Each row is a point. A path goes straight from each point to the next, and from the last back to the first. The post is the endless flat space through its rows: a point in 2 columns, a line in 3, a plane in 4, and so on, so that a path can go around it. Count how often the path circles the post. Going back the other way cancels.
(in the rows, 128 means zero)

Post, one row:
[[108 106]]
Path, 26 rows:
[[ 45  99]
 [ 81  61]
 [147  60]
 [147  96]
 [122 182]
 [ 93 136]
 [ 81 106]
 [ 78  44]
 [140  75]
 [155  99]
 [118 126]
 [ 84 173]
 [154 156]
 [146  88]
 [108  74]
 [ 64  59]
 [ 62 142]
 [102 145]
 [133 116]
 [140  94]
 [122  42]
 [ 62  81]
 [ 62 135]
 [ 95 179]
 [118 142]
 [ 62 154]]
Times around: 0

Post:
[[137 171  50 109  95  70]
 [163 112 204  46 119  94]
 [101  87 165 158 159 125]
 [115 140 127 160 172 140]
 [111 142  66 164 111 145]]
Path:
[[ 86 116 179 225 180 210]
 [196 170  76 158 104  77]
 [116  98 155 170 189 113]
 [139 128 108 174 176  76]
 [129  70 179 185  93 204]
 [109  99  99 123  38  71]
 [107  95  92 188 117  96]
 [133  93  36 189 142 118]
 [131 100 165  67 122 119]
 [ 73 169 159 120 175 134]
 [123 171 168 163 118 195]
 [172 152  58 147  34 135]
 [153  77 108 115 143  96]
 [ 96 137  88  84 157  98]
 [ 86 149 133  97 128 103]
 [137 165 154 174 151 143]
 [127 181 142 180 191 133]
 [ 77 139 203 111 155 139]
 [129 175 211  38 233  71]
 [ 94  36 130 132 138  36]
 [165  68 169 178 158 154]
 [140 168 133 128  91  71]
 [118 151 192  99  96 175]]
Times around: 1

Post:
[[ 89 143 136 114  83  83 107  63 162 169 104]
 [  7 204 146 120 105 112 127 106  31 125 115]
 [ 96 110 107 145  97 118 117 132 144 132 180]
 [ 46 106 132 126 192 146  91  74 112 183 147]
 [ 97 101 127 104 131 112 158 118  76  94  97]
 [173  73  93  92 115 193  97 202 122  83 114]
 [145 157 166 157 161 181 138 178 112 122  87]
 [140  99 103  97 105 202 141 152 219  82 102]
 [184 107 135  87  80 163 137 125 173  61 141]
 [ 80 170 106 132 117  92  98  53 113 111  95]]
Path (18 x 11):
[[136 146 121 146  99 145 149 104 185 139 170]
 [152  94 107  38  95 181 135  77 135  94 103]
 [ 80 116  87 204  89 125  58  79 186 191 125]
 [ 73 160 122 105 145 179 157  48 120 141 130]
 [ 85 176  98 112 129 122 210 107 123 104  97]
 [144 119 143  68  80 157 113 148 164 125 119]
 [141 182 121 138 151  95 175 130  95 114 108]
 [ 92 168  84 152 135 213  98 144 145  96 121]
 [ 94 116 130 101 140 168 114 113  91 102  92]
 [ 70 122 154 191  94 152  82 140 111 134 184]
 [128  99 118 167  81 132 112 172 146  72  37]
 [127  96 120  99 104  42  55  67 144 153  91]
 [ 98 146 139  69 146 157 163 108 109  63  93]
 [128 106 180  83 176 209 209 144 141 140 119]
 [ 80 136  42 156 179  59  89  85  70 105 148]
 [102  85 109  73  67 147  90 154 166 112 138]
 [121  84 119 103  60 140 133 175 121  92  73]
 [112 192 115 218  64  62 100 114  92 178 108]]
Times around: 0

Post (17 x 18):
[[ 80 119 107 118 131  78  71 164 129 135  96 134 145  81 158 165 131  87]
 [129 133 137 144 105 146  78 175 103 107 101  88 121 166 150 140 128 102]
 [102 132 156 165 109 138 104 181 127 114 101  84 130 161  80 107  82  96]
 [125 125 115  99 126  79  62 101 104  75 142 157 123 122 127 142  99 152]
 [140  72  98  95 120  72 137 164 162 115 159 118 123 208 155 100 140  92]
 [ 82 176 127 102 163 130  81 143 117  98 115 129 165 132 147 130 102 134]
 [120 115 165 164  94  68 162 142 171  96 137 143 156 123 132 170 164 160]
 [157 114 194 144 170  83 134 156  84 129 129 154 155 101 143 162 135 116]
 [142  99 177 130 103  81 126 181 122 163 109 113 180 143 116  87 109 114]
 [173 170 145 115 183 141 119 190 112 112 143  92 145 137 125  76 133 183]
 [ 97 176  72 181 122 172 138  98 149 124 118 112  91 120 146 112 140 107]
 [ 92 103  99 164  96 119 179 136 107 112 132 138 125 125 159 163 160 159]
 [102 158  88 148 189 127 133 117 122 176  62 107 102 178 102 119 115  74]
 [100  98  99  80 105 172 148 112 129  90 109  89  96 184 108 100 114 136]
 [162 103 113 125 216 136 134 114 136 145 124  79 109 167 115 135  81 147]
 [111 132 133 115 158  81 168 147 196 166 144 158  72 144 131 106 120 177]
 [159 144 112 126  77 134 156 205 198 119 144 142 137 167 145 126 140 120]]
Path:
[[107 208 145 203 104 135 127 196 138 161 153 114 172  86 148 100 122 112]
 [159  68 137 115  85  85  93 154  97  94 129 113 139 146 162 156 184  94]
 [142  95  91  74 195 113  72 151 119 109  93 116 178 146 165 198 154 127]
 [133 125 142 140 158 111  89 157  77 123  91 121 188 163 180 127 112 127]
 [147 138 177 121 110 108 137 157 163 119 113  94 169 124 147 139 105 150]
 [124  83 127  94 125 101 112 141 115  74 124  55 144 198 107 155 134 112]
 [142 137  77 135 143 150 100 120 139 153 150  86  93 134 121 109 110 123]
 [ 90 133 147 164 171 157 154 175 136 168 139 139 124 110 149 112 100 122]
 [ 49 182 137 135 117  96 133 121 140 133  51 175  94 114 135  78 161 114]
 [100 152 125 149 161 124 185 179 164 135  73 106 117 138 191 166 163  87]
 [113 182 128 120 128 148 120 174 130 176  92 100 126 148 129 112  84 104]
 [185 142 131 151  98 104  83 134 107  79 133 106  99 235  83 156  92 101]
 [152 151 125 168 110  81 130 128 143  99  85 129 125 167 133 188 115 143]
 [102 119 105 158 170 148  90 159 124  99  58  42 158 155 131 125  99 157]
 [102 131 107  77 196  97  53 147 176 134 106 161 131 129 148 124  99 167]
 [194  62 141 138 143 122 162 193 139 160 194 141 163 112 173 134 119 112]
 [141 141 150 186 127 112  78 195 158 181 102 119 128 166 144  63  87 107]
 [109 195 155 143  74 107 138 188 182 111  83 160 187 147 141 119 134 125]
 [137 151 162  50 167 104  75 169  70 134  63 114 176  94 139 148 105  49]
 [113 112  69  91 192  84 142 154 122 177 152 138 103 149 121 143 118  82]
 [ 70 134 105 149 169  94 102 141 148 163  86 148  88 165 152 199 122 103]
 [138  89  70 160 104  90  92 115  85 170  57  93 147 119 137  25 184 116]
 [135 189  83  96 148 171  98 187 249 112 142 121 125  72 195  92  98 171]
 [146  72 110 158 132  65 149 135 145 106 144  95  91 120 128 159 129 127]
 [ 62  99  54 131 129 120 153 122 161 125 127  76 147 141 139 194 120 132]
 [111 148 130  93 114 116  61 162  81 108 113 139 176 107 140 152 161 135]
 [ 84 169 127 138 174 146  47 158 144 118  30  79 157 175  88 184  70 126]
 [103 146 140 128 131 126  84 102 129  53  74  94 132 137 118 178 124 159]
 [ 41  31  75 105 100  27 104 153 188 131 121  83 101 127 174 171 126  92]]
Times around: 4

Post:
[[141 201 132 140 123 185 116 101 137 175 103 103  82 103 130 161 125  81]
 [133 132  84 179 151 146 218 103 114 107 169 111 164 168 136 135 156  99]
 [187 106 111 188 130 156 149  88 139 137 120  93 145 113 165 123 180 124]
 [126 114 232 119 114 111  91 157  77 131 140 169 124 125  85  83  22 180]
 [148 120  87 141 132 113 188 107 150 110 229  86 156 106 141 127 150 149]
 [103  84 201 125 121 108  80 171  91 199 125 126 162 150  75 171  53 163]
 [125 171 218  69 127 208  40 156 111 189  73 134 115  68 100 162 162  91]
 [201 128 113 156 146 130 148  89 132 165 135 166 122 103 106 116 155  84]
 [142 167 154 125  76 164  62 138 101 182 147 150  80 131  96 134 178  75]
 [159  80  72 162 140 159 171  46 142  99 161 142 143 130 161 165 120 116]
 [145 118 145 126 176 121  76 157 127 106 143 115 115 165 140  94  95 142]
 [109  69 171 151 112 133  84 199 118 145 124 117 128 119  72 113  53 121]
 [144 119 154 110  99  72 137 145 148  87 110 136 143 124 171 133  68 158]
 [125  52 111 126 157  97 184  67 127 109 152 114 104 147 124 133 155 135]
 [136 103  92 143 152 156 196  86 137 184 182 117 149 136 192  86 132 115]
 [128 109  65 139 136  82 151  34 129  72 159 119 179 136 143  82 117 139]
 [160 129  79 168 153 154 144 105  80 139 141 136 108  61 158 143 162 103]]
Path, 18 rows:
[[179 156 175 129 100 118 158 173  76 163 177 113 162 144 113  85 133 165]
 [168  88 121 102 174 116 168  89 188  92 101 129 126  98 164 102  88 101]
 [182 118 161 186  53 105 117 177  86 187 163 106 137  37 179 133 182 164]
 [127  89  95 159 143 162  87 128 140 172 139 146 133 120 123 140 149  86]
 [168 137  77 161 135 114 194 124 109 108 166 161  64  99 116 123  83 156]
 [192 106 125 127 166 155 136 120  83 173 163 146  66  51 182 112 124 147]
 [154  93 169 155 150 152 113 130 113 145 185  69 159 128 118 109 141 146]
 [137  79 172 107 101 173 102  71  24 158 115 195  94 106 131 115 111  97]
 [165 127  89 174 128  88 109  99  98  95 208 123 160  90 107 129 191 113]
 [156 163 157 188 116 173  79 110  95 163 141 123 149  98  72 127 138 133]
 [163 119 186 131  93 170 125  86 134 206  85 149 134 162 112 155 115 130]
 [169  87  76 153 141 119 157 106  86 114 140 140 143  87 119 127 144  96]
 [161 129 188  98 178 156 111 101 135 201 134 147 125 130 137  89  97  87]
 [ 87 174 165 117  75 146 157  93 164 128 181 129 141 205 138 135  80 117]
 [123 109  93 178 177 161 155  73 147 121  62 152 100 120 104 159 103 102]
 [183  93 246 115 120 156 173 122 104 179 134 220  84  71 142 130 145 132]
 [ 91 100  75 150 249 137 114  98  76 161 200 159  66 141  89  32 201  83]
 [147 106 138 134 156 150 136 130 122 138 126 147  81 119 100  97 108 123]]
Times around: 3

Post, 17 rows:
[[153 153 188  98  94 152 149 115 107 126 212 150 195 115 172 149 117  87]
 [ 69 127 113  33 156  87  92 132 165 108 158  98 109 100 103 124 125 150]
 [131 120 166 108 102  83 146 126 102  85 108 137 107  58 116 168  93 112]
 [200 109 123 161 173 111 119  93 170 156  42 144 104 120  97 131 113  94]
 [147 160 195 132 146 173 134 158 189 113 198 136 165  66  69 138 121 108]
 [ 84 101  73 112 153 120 137 134 139 186  98 147 121  76 147 134 154 115]
 [114  95  76 106 106 142 202 156 138 162 174 161 116 133 156  81 150  90]
 [169 111 125 180  66 108  94 160 146 156 118 111  85 156 185  94 148 148]
 [174 131 125 122 113 157 114  67 121  97 118 112 182 103 139 166 116 136]
 [173 108 108  55 105 174  68 123 107 163 188 143 132  72 167 107  90 135]
 [ 93 161 140  76  69  96 120 116  75  91 121 136 100 104 101 103 133 133]
 [128 142  94 143 160  86 158 115 144  94 165 153 162 145 140 139 106 143]
 [142 110 104 156  89 109 105 154 136 120 184 146  64 107  73 118 160  70]
 [136 110 149 103 115 171  89 128 110 146 106 174 139 146 140 218 120 138]
 [ 81 105 129 127 192 167 142 155 114 112 114  87  73 115 106  87 111  78]
 [209  50  81 139 144 129 122 111  97 146 132 152 184 143 151 124 128 122]
 [112 124 157 140 184  99 113  58 214  72  60 137 151 118  94 115  95 132]]
Path (28 x 18):
[[130 130 200 112 136 145  92  82 203 131 116 110 144 174 122 118 111 150]
 [185  97 124 144 132  62  85 127 161 181  84 159 204 177 202 247 111 132]
 [149  91 110  74 156 110 197 179 107 140 120 142 159 127 160  92 106 143]
 [175 161 118 118  72 127 193 125 158 128 117 109 116 112 195 149 142 136]
 [151 172 119  35  42 180 143  95 128 166 229  82 152 170 194  77 191 136]
 [112 151 110 162 137 168  77 141 176 133 170  82 105 149 124  73 157 163]
 [ 82 117 129 113 129  98 145 173 173 190 141 141  79 113 133 154 146  86]
 [142 127  83  56  83 140 131 141 112 102 154 147  97 137  95  41  98  83]
 [ 89 164 136  48 162  90 136 162 135  72 158 160  89 109  63  56  97 126]
 [166  93 210 132 101 123 117 113 179 162  61 129 127 131 180 169 145 129]
 [138  64  92  99 105  93 121 138 110 156 112 180 145 118 110 184 183 154]
 [212  83  80 132  40  96 143 115 112 154 162 179  98 208 144  62 118 137]
 [174  33 154 105 137 213 143 172 164 107 137 153 120 128  61  81  75 116]
 [ 45 111 104  98 160  99  80 141 159  10 125 113 119  36  40 163 111 125]
 [184  55  69 105 186  95  71 120 168 137 145 127 170 139  45  84 199 128]
 [ 85  80 166 125 134  36 180 133 124 107 108 179 185  82 128 153 155 132]
 [214 133 147 106 175  62  92  88  84 122 110 126 167 146 159 133  83 178]
 [110 102 113 131 155 111  95 141 162 166 204 160  18 131 138 150  62  91]
 [140  25 108 156 109 113  68 194  59 122 146 178 107 122 127 249 112 120]
 [138  79  94 213  89 183  80 167 113 147 217 227 144 131 136 180 173  57]
 [100 116 201 123 122 166 117 189 148 151 149 145 143  77 107 106 178 107]
 [113  55 168  93 123 131 183 175  20 142  85 116 134  64 141 162 158 119]
 [131  71 150  33 168 140  47  13 125 155 101  96 136  61 145  36  87  96]
 [137 109 194 154 126 144 175 105 168 107 158 179 126  71  96 170  81  13]
 [108 146 188 106  94 145 180 114 194 138  99 163 114  88 133 105  90  91]
 [152  85 102 135 125 148  72  84  81  90  70 102 159 113 169 102 104 147]
 [109 142 108  59 189 112 197 152 173 116  94 101 108  87 125  97 121 154]
 [102  69 132 164 159 175 106 109 152  75 139 142 156 160 114 120 132 132]]
Times around: 5

Post (17 x 18):
[[116 146 148 151 163 136 136 134 116 133 144 170 113 147 111 193 157 161]
 [190  88 145 208 138  97 131 184 112 167 114 143 144 143 154 104 156  86]
 [150 116 194 114 169 114 169 111 106 153 117 141 153 118  89 149 122 166]
 [126 121 140 119 188 157 150 101 154  98 121 155 164 145 133 152 121 162]
 [ 59 131  65  92  94 166 161  63 160 105 130 108  99 127  44 127 119  87]
 [ 81  97  74  72  55 144 139  99 180 120 108 112  94 141  95 153 139 156]
 [ 78 111 166 212 181  89 138 158 118 148 114 183 145 137  88 147 122 175]
 [101 105 151 141 196 123 176 138 133 114  85 180 101 156  71 136 176 167]
 [150 166 163 149 144 101 162 148 131 136 105 163 141 151 152  91 116 102]
 [177 130 136 168 170  99 148 226 129 168 160 105 129 110 188  81 150 125]
 [112 131 124 142 136  80 126 184  91 120 103  77 152 104 165 134 167 100]
 [200 148 112 169 165  57 128 161  70 119 131 131 154 137 170  90 140 129]
 [ 77 150  70  98 105 193 110 136 154 105 101  97 113 170  48 125 114 141]
 [ 82 103 108  52 135 145 130 136 171  92 152  81 110 159  78 157  89 105]
 [113 111 157 188 112  94 124 133  97 117 130  77 113 158 156 114 164 143]
 [ 71 114  51  61  99 166 131 132 150 138 142 107 151 184  96 104 151 110]
 [ 82  87 111  72 122 155 129 146  90 125 101 146  97 130 112 145 114 132]]
Path:
[[ 98 146  32 183 143 160  87 198 179 138 123  82 132 171 111 149 154  47]
 [ 60 125  72 136 129 128 156  68 102 145 136 105  70 117  29 101 161  86]
 [132 121 129  83 157  97 180  78 144  91 137 155  76 110 100 132 190 145]
 [137  97 180 147 176 109 111 237  97 127 111 197 167 225  76 115 101 120]
 [180  99 118  85 155 141 132 117 101 139 140 199 178 107 122 178 170 162]
 [123 118 158 110 128 101 139 139 183 111 117 139 137 137 149 122 175 114]
 [ 60 174  61 146  49 148 146  92 107  62 103 149  78 189  67 119 208 125]
 [147  86 101 170 185  71 158 207  72 154  63 190 155 134  94  73 150 115]
 [ 66 118 122 134 126 128 170 130 147 148 101 104  60 119  65 199 129 118]
 [172  74 179 126 179  45 179 146  84 163 117 181  94 150 193 148 134 161]
 [ 19  59 125 130 133 102 154  74 196  93 100 163 102 190  90 149 118 173]
 [165 174 166  96 141 116 141  93 135 170 131 204 186 128 173 102 109 114]
 [106 105 148  73 180 140 108 156  17  65 105  93 141 156 101 148 180 173]
 [ 68 101 178 127  58 153 207  43 228 118  86  79 136 118 145 138 169 130]
 [121  58 184 141 150  19 166 147  67 168 132  99 163 136 154 120  98 162]
 [124 201 130 141 249 112 119 157 110  96 154 120 122 125 124 139  75 120]
 [110  65 186  55 188 172 117 136 146  96 115 125 131 145  87 179  96 118]
 [104 118 121 160 129 172  86 157 113  62 101 150 115 170  78 149 154 141]
 [156  90 191 130 168  88 198 119 107 140 147 172  87 123 179  57 154 109]
 [ 88 124 117 159 114  58 109 185  27  99 117 107 125 135  94  96 147 105]
 [ 84  93 102 159 116 156 143 123 103 109 113  48 137  86  33 149 133 153]
 [ 70 153 128 163 122 132 161  79 158 125 130 129 127 220  80 163 125 151]
 [ 80 165 133 128 143 125 104 138  98 117 127 112 124 114 182 180 126 130]
 [138  95 128 101 175 132 132 121 160 141 117 101 110 146 105 178 208 184]
 [132 186 135  29 151  63 154 119  42 139 148  90 142  81 115 114  61 141]
 [ 84  89 168 154 179 105 141 193 100 143  51 210  73 115  97  99 124 158]
 [149 107 164 117 130 105 109 160 106 108  61 184 170 153 137 106 143 132]
 [120  86 178  90 117 186 172  95 114 100  95 145 123 175  93 126 182 152]
 [126 121 146 120 154 162 154 159 139 167 131 174 114 168  69 189 149 165]]
Times around: 4

Post, 17 rows:
[[110 114 114 146 112 133 156 184 121 142 197 124 152 150  89 117 125 117]
 [108  45 160 150  99 153 143 123 157 144  67 185  99 166 106  89 123 168]
 [ 93  75 187 185 126  83 158  88 201 162  81 224  86 122 129 124  93 172]
 [119 110 131 132 120 122 144 156 159  89 143  92 169  62 100 128 148 121]
 [148 157  64 136 157 148 126 118  97 115 104 118 163 104 152 171 201  98]
 [140 194 106 118 114 138  94 136 176 123 131  98 140 127 146 159 220 117]
 [ 75 171  20 110 128 139 103 132 110 108 143 124 121 114 179 146 181 145]
 [102 153 145 138 157 140 136 172 131 110 100 123  69 134 110 139 158 136]
 [135 130 150 148 106  97 121 117 140 105 140  74 118 132 110 120 116  75]
 [123 111 239 157 101 131 112 144 159 168  70 212 118 117 136  92  81 193]
 [ 57  55 205 142 105 156  89 138 163 156  80 195  98 140 108 149 101 134]
 [125 182 103 139 115 139 146 193 138 128  88  93 142 135 196 170 149 101]
 [ 85 203  73 179 111 182 107 122 135 118 144 110 118  99 175 125 213 110]
 [ 95  75 216  91  99 121 149 113 147 173 114 197  92 125 166 111 123 142]
 [ 58 109 150 122 141  90 137 156 122 148 124 134 163 121  86  60 137 122]
 [123  50 205 171  91  76 127 168 160 151  89 220  72 144 150 106 145 175]
 [136 124  89 126 154 116 135 143 119 182 150  44 134  92 119 112 157 113]]
Path:
[[ 96 116 124 184 130 176 165 214 140 106  80 199 135 180 153  63 168 228]
 [ 76 161 208 161 119 121  96 150 232 161 171 109  53 102 141 120  92 103]
 [ 70 195 147 150 122 205 162 161 117 181 139 122  66  56 121  91 106 151]
 [ 53 136 116 143 160 118 185 139 131 120  76  83  68 118  65 150 122 111]
 [ 39 130 134 119 174 117 156 249 159 147  52 151 137 143 145 135 174 213]
 [140 130 131 156 127 111 147 187 151 133 135 146  78 146 165 134 164 151]
 [119 134 143 138 111 131 129  75 143 143 178 149 133 139 145 137 123 152]
 [ 56 119  11 134 166 162 131  45  38 222  87  60 127  69 105  31 149 175]
 [128  93  63 118  93 170 102 163 102 164  78  78 204  77 120  70 125 156]
 [128 135  70 185 165 105 181  70 115 179 128 155 181 128 103  52 181  87]
 [179 128  84 219 212 138 104  67 140  32  88 173  78 103  83 111 138 220]
 [104 101 146 156 142  94 105 190 110 188 101 137 161 135 109  19 112 123]
 [113 186 232 190 101 181 133 143 124 148  33 196  98 157 140 111  79 119]
 [164 156 151 174  42  52  41 121  92  81 174 117 114 134 143 110 198  82]
 [ 45 104  86 141 118  95  64 130 130 115 138 136 104  97  88 116 121 141]
 [152  69  76 149 120 128 175 176 185 180 114  53  68 138 134 194 154  97]
 [191 124 142 125 140 134 176 198  67 139  64  69 168 102 132 108 156 131]
 [ 80  52 205 154 104  53  69  94 190 196 134 108 221 141 110 121  96  72]
 [153 108 220 144 119 106 124 106 192 129 184 204 109 102 139 134 156 138]
 [107 113 133 177 114 106 136  99 200 128  99 161  94 122 111 113 138 143]
 [ 69 125 141 116 102 123  74 178 177  92 127 189 134 110 145 115 137 142]
 [140 102 188 167 111 114 123  86 196  81  81 123 134  79 154 163 140  98]
 [177  63 156  97 117  65 144  75 181 173 130  52 132  96 121 138 189 105]
 [ 85 174 132 118 129  54 108 140 111 100 134  90  95  99 120 125 158  70]
 [128 214  43 180 111 151  81 122 143 110  75 137  84 180 172 121 186  98]
 [129 121  84 148 136 132 172  91 190 141 149  81  78 107 169 165 176 100]]
Times around: 0

Post, 17 rows:
[[180 109 145 137 143 123 137 150  96 139 133 106 171 133 104 122 119 109]
 [164 123 136 167 141  94 146 136  63 113 140 142 148 105 116 105 110 173]
 [ 79 104 124 137 129 120 135  83 118 120  80 101 164  89 110 133 180 117]
 [225 135 162 121 113  83 107 124  83 122 104  94  97 152 152 107  91 121]
 [220 100 192 150 123 105 121  94 116 115 125 127 124 143 126 112  80 131]
 [110  77 105 114 142 116 135 127 136 133 116 129 182  84 106  71 148 159]
 [206 118 108 148 106 106 132 121 109 115 105 116 105 149  98 134 139 153]
 [ 77 144  75 140 134 120 137 118 158  83 131 104 154 138 128 128 143 123]
 [ 90 114  93 171 139 108  91 162 139 148 123 124 179  75 113  84 144 116]
 [105  92  68 137 133 110  94 116 120 145 142 100 152  80 127 140 170 107]
 [191 164 181 103 130 159 135 118 152  96 111 144  61 169 158 197 106 168]
 [100 128 100 127 106 109 127 134 131 104 129 135 119  66  92 138 166  67]
 [107 142  95 133  77 158 158 117 149 132 125 106 114  85 162 155 141 102]
 [162 100 155 143 110 116 110 157 108 125 152 111 131 164 129 105 152 145]
 [157 153 117 149 159 105 155 127 121 140 162  96 176  79 110  93 163 139]
 [196 147 163 120 143 157 117  80 122 142  84 161  58 201 150 166 115 119]
 [168 121 178 146 171 187 168 111 134  87  88 140  27 161 161 176 113 166]]
Path, 31 rows:
[[112 125 100 136 125 147  85 151 119 157 117 106  88 130 158 192 143  72]
 [170 113 105 171 131  72 125  93 103 111  75  98  99 106 134 154 139 133]
 [111  57 133 120 185 146  94 134 116 169  73 123 155 159 130  78 175 116]
 [213 162  66 174 106 119 171 127 125 127 134 103  86  88 124 179 136 113]
 [201 120  68 125 125  81  99 217 113 141 149  96  93  82  96 161 213  92]
 [148 136 116 115 122 124 140 132 129 130 155 133 174  88 153  98 150 167]
 [151 106 154  88 124 152 127 122 107 112 131 102 131 144 139  86 137 132]
 [129  97 184 161  62 163 125 123 174 134  70  85 135 121 140 105 104  91]
 [144 131 161 100 172 162 125 137 139 115 169 128 173 140 155 107 191 249]
 [157 100 145 139 150 145 124 164 140 110  57 167 116  80 111 124 165 188]
 [117  98 167 155 138 174 167 145 128 106 134 160  91 105 167 144 120 153]
 [138 128 140 143 121 150 142  55 164 137  82 116 199 124 131 113 131 138]
 [ 85  69 174 103 122 163  99 130 156 124 136 134 184 131  92 109 184 121]
 [147 113 181 128 149 142 102 105 113 145 107 135 113 120 115 163 122  96]
 [178 131 123 157 122 104 158  60 110 143  73  72 135  85 157 133 109 174]
 [168 162 114 155 124 114 103 132 200 140 127  55 139 152 165 138 160 165]
 [181  98 187 194 164 126 153 112 111 120 168  91 183 122 108 109 168  56]
 [132 111 174 135 140  97 141  56  95  97 121  97 170  65 159  68 134 175]
 [134  69  90 142 102  99  91  81 112 113 105 114 127 124 148  91  96 149]
 [138 105  81  99  91 109  76 161 142 136 195  89 108 148 175 125 135 184]
 [146 198 107 143 168 146 136 154 155 136 190 134 116  98 106 119 148 149]
 [227 170 124 120 140 124 130 201 134 112 159 127  79 127 134  62 134 155]
 [181  61  92 162  95  84  92 139 122 121 118 152 142  38 130 101  87 101]
 [104 116 112 192 171 194 180 120 193 110  95 134 133 184 128 126 131 142]
 [153  87 119 118 123  95 162 112 117 107  74 121  96 113  89 107 155 142]
 [131  85 192 106 180 149  97 149 119 157 140 144 146 207  73 147 189 155]
 [205 113 212 161 151 106 149 135 110  91 100 143  33  97 119 162 108 108]
 [ 91 108 139 119 143 135 126 142 179 117 142 127 149 165 149 149 202 131]
 [167 124 112 164 151 170 146 158 142 142 132 201 113  75 128 126 131 142]
 [148 136 133 132 137 106  83 143 145  95 225 118 141 100 123  61 162 141]
 [192 162 150 108  66  94 153 136  84  63 160 173  63  73 104 158  69 132]]
Times around: 2
